Each row of a before or after table is a point. One or more steps were done to the points. Then noise was added and the rows were shuffled. The steps act on columns, c1 being the first. Write out the steps. A step turns or swaps two columns, mirrors them in a line or flattens them onto one, adds a multiple of one to another, or multiplies or shifts one. Angles are multiples of 10 degrees, from the lower column toward the higher: turns from -170 to 170, lines from 10 to 170 but not 90. Use the fewest steps. Two steps may share a column if one is a turn and the other turns, adds or multiplies; they go together, in the order done. Otherwise the lowest column goes first.

Before (14 x 2)
[[-54  75]
 [ 42  14]
 [-31  31]
 [  9 -27]
 [ 53   3]
 [  5  55]
 [-26  59]
 [ -4  19]
 [  5   7]
 [ 51  37]
 [ 71 -18]
 [-23  18]
 [ 22  -3]
 [ -7 -43]]
After (14 x 2)
[[ 43 -29]
 [ 48 -13]
 [ 10   7]
 [-13  41]
 [  8  63]
 [ 64  10]
 [  7  21]
 [-14  90]
 [-13  27]
 [ 52 -50]
 [ 18 -18]
 [ -1 -23]
 [ 31  47]
 [-32 -34]]
Steps: turn c1 and c2 by -30 degrees

Before (8 x 6)
[[  0  31 -13 -25 -10 -21]
 [ 17  22   0  19  24  15]
 [-80  70  22 -48  12  19]
 [-76  -7   2  95  27  -9]
 [-48 -35  -1 -45  19 -42]
 [ 29  36 -43 -17  22   9]
 [ 11 -33 -53  -9   7 -11]
 [-12  33  -5  11 -12  58]]
After (8 x 6)
[[-13 -83 -38  -5  -9 -12]
 [  3 -21 -11 -12  -6 -21]
 [-27 -28   3   6  -3  16]
 [ 16 -16  -1   4  43  58]
 [-36 -15 -28  -7   1   8]
 [ 64  18  14 -21 -37  20]
 [ 31 -84  -1 -16 -70 -42]
 [ 53 -56   1  39 -70 -10]]
Steps: turn c1 and c5 by 150 degrees; add 0.7 times c6 to c5; shift c2 by -50; multiply c3 by 0.7; multiply c4 by 0.4
